Each row is a point. The points of each table are mixes of a few directions, plus a little noise. How many directions does each table use, and how many do they share? Where both have some left over, give the other angles between the two spaces (their principal angles), to ten degrees, smallest first.

First (6 x 3)
[[ 1.38 -3.28  0.20]
 [-1.21  2.88 -0.23]
 [-1.78  4.17 -0.29]
 [ 1.31 -3.10  0.19]
 [ 0.62 -1.47  0.09]
 [-0.36  0.84 -0.07]]
Second (7 x 3)
[[-0.15 -1.70  0.63]
 [ 0.37  5.76 -1.99]
 [-0.09 -1.84  0.69]
 [ 0.11  2.81 -1.01]
 [-0.09 -1.83  0.65]
 [ 0.00  0.06 -0.08]
 [-0.18 -3.24  1.07]]
Directions: first 1, second 1, shared 0; angles 30

First (7 x 4)
[[-0.70 -0.73 -1.36 -1.46]
 [ 0.84  0.81  1.55  1.37]
 [ 0.67  0.93  1.59  2.75]
 [-2.13 -1.40 -3.23  0.02]
 [ 2.04  0.46  2.08 -4.90]
 [ 0.95  0.96  1.80  1.81]
 [-1.65 -1.03 -2.46  0.40]]
Second (7 x 4)
[[-0.61 -0.20  0.43 -0.20]
 [ 2.96  1.10 -1.94  0.83]
 [ 1.42  0.51 -0.94  0.42]
 [-2.01 -0.78  1.35 -0.56]
 [-0.38 -0.19  0.20 -0.09]
 [ 3.78  1.44 -2.49  1.07]
 [-5.05 -1.96  3.38 -1.47]]
Directions: first 2, second 1, shared 0; angles 80

First (7 x 6)
[[-1.69  0.47  1.75  4.24  0.68 -1.37]
 [ 0.85 -0.16 -0.89 -2.10 -0.41  0.68]
 [-2.23  0.59  2.40  5.47  0.88 -1.53]
 [ 0.01 -0.01  0.08  0.16  0.02 -0.08]
 [ 2.48 -0.43 -2.79 -6.26 -1.09  1.96]
 [ 0.08 -0.15 -0.26 -0.57 -0.06  0.20]
 [ 0.31 -0.14 -0.41 -0.97 -0.20  0.31]]
Second (8 x 6)
[[ 0.46 -0.46  2.17  2.29 -0.04 -0.62]
 [ 2.44 -1.61 -0.07 -1.82  1.89  3.60]
 [ 2.78 -0.62  3.26  0.60  1.10  2.39]
 [-1.11  0.05 -1.16 -0.10 -1.86 -2.67]
 [ 2.22 -0.20  1.65 -1.04 -0.27  1.07]
 [-2.43  1.54 -3.02 -1.30  0.47  0.14]
 [-2.48 -0.91 -0.92  2.94 -1.32 -3.81]
 [-1.87  2.19 -2.03 -1.55 -0.07 -0.16]]
Directions: first 1, second 4, shared 1

First (10 x 8)
[[ 0.42 -2.33 -0.23 -1.94  1.23  2.71  2.08 -3.25]
 [-1.59  0.44  2.39  0.46 -0.40 -2.72 -2.07 -0.77]
 [ 0.19 -1.51 -0.45 -1.17 -1.03  0.67  1.16 -2.54]
 [ 1.24  1.65 -2.94  3.08  1.13  3.27  1.30 -0.20]
 [-0.13  2.39 -0.88  2.31 -1.53 -2.93 -2.59  4.19]
 [ 0.57 -1.53 -1.15 -0.53  2.76  3.16  1.15 -2.07]
 [-0.53  0.99  0.69  0.53 -1.29 -2.34 -1.51  1.68]
 [-0.26  2.51  2.04  0.65 -1.25 -1.25  0.58  2.56]
 [-0.36 -3.29  1.63 -3.93  2.06  0.56  0.41 -1.48]
 [ 0.38  0.68 -1.10  0.54 -1.69 -1.17 -0.46  1.92]]
Second (10 x 8)
[[-0.04 -1.30  3.06  0.01  1.32  0.31  3.30 -1.46]
 [ 0.64 -1.15 -0.29 -1.49 -1.38 -0.60  0.31 -1.66]
 [-0.24 -3.61 -0.09  0.09 -0.34  1.18 -0.29 -2.74]
 [-1.54 -2.17  2.94 -0.72  0.80  1.73  0.65 -0.94]
 [ 4.92  3.48 -1.02  1.80 -1.45 -2.99 -0.74 -0.98]
 [ 1.47 -0.33 -2.59  0.62 -0.18 -1.68  2.48 -1.15]
 [-1.46  3.76  1.39  0.81  1.33  0.80 -2.35  4.40]
 [-1.34 -1.77 -0.31 -2.32 -0.65  0.07  1.43 -0.58]
 [-1.49  0.43 -0.73  0.40  0.77  0.77 -0.66  1.75]
 [-0.75  2.73 -2.24  0.83 -0.25  0.28 -4.11  3.36]]
Directions: first 5, second 5, shared 2; angles 40, 60, 60

First (9 x 11)
[[-0.08 -0.22  0.11 -0.46 -0.10  0.01  0.17  0.25  0.14  0.38  0.26]
 [ 1.13  1.25 -0.78  3.56  0.68 -0.32 -0.72 -1.30 -0.77 -2.10 -1.99]
 [ 1.63 -0.30  0.33  0.62 -2.20 -3.00  2.80 -0.21  0.05  0.68 -0.56]
 [ 0.94  0.47 -0.30  1.73 -0.32 -0.95  0.39 -0.63 -0.34 -0.78 -1.07]
 [ 1.86  0.97 -0.53  3.56 -0.45 -1.87  0.76 -1.36 -0.77 -1.49 -2.18]
 [ 0.41 -2.19  1.53 -4.33 -3.73 -3.27  4.63  1.57  1.20  3.83  2.33]
 [-3.96 -0.78  0.10 -4.68  2.85  5.25 -3.89  1.90  0.82  1.08  3.06]
 [-1.44  0.17 -0.27 -0.67  1.72  2.50 -2.29  0.30  0.00 -0.49  0.63]
 [-0.54  0.55 -0.46  0.69  1.51  1.58 -1.78 -0.25 -0.24 -0.99 -0.27]]
Second (10 x 11)
[[ 1.72  0.96 -0.69  2.36  3.16  0.56 -1.38 -0.85 -0.99 -2.04 -0.23]
 [-1.16 -0.65  0.45 -1.61 -2.16 -0.37  0.96  0.58  0.68  1.39  0.15]
 [-0.15 -0.07  0.04 -0.22 -0.33 -0.05  0.13  0.07  0.09  0.19  0.02]
 [-3.72 -2.02  1.46 -5.11 -6.78 -1.22  2.96  1.79  2.15  4.40  0.50]
 [-0.19 -0.12  0.08 -0.30 -0.39 -0.07  0.16  0.10  0.11  0.23  0.03]
 [-0.56 -0.28  0.18 -0.72 -0.96 -0.20  0.43  0.27  0.29  0.63  0.06]
 [ 2.12  1.16 -0.81  2.88  3.82  0.66 -1.65 -1.04 -1.21 -2.48 -0.28]
 [ 3.43  1.86 -1.30  4.66  6.22  1.10 -2.72 -1.66 -1.96 -4.02 -0.45]
 [-1.88 -1.02  0.70 -2.54 -3.37 -0.59  1.46  0.91  1.05  2.19  0.25]
 [ 0.44  0.24 -0.17  0.58  0.81  0.13 -0.36 -0.22 -0.24 -0.51 -0.05]]
Directions: first 2, second 1, shared 0; angles 30
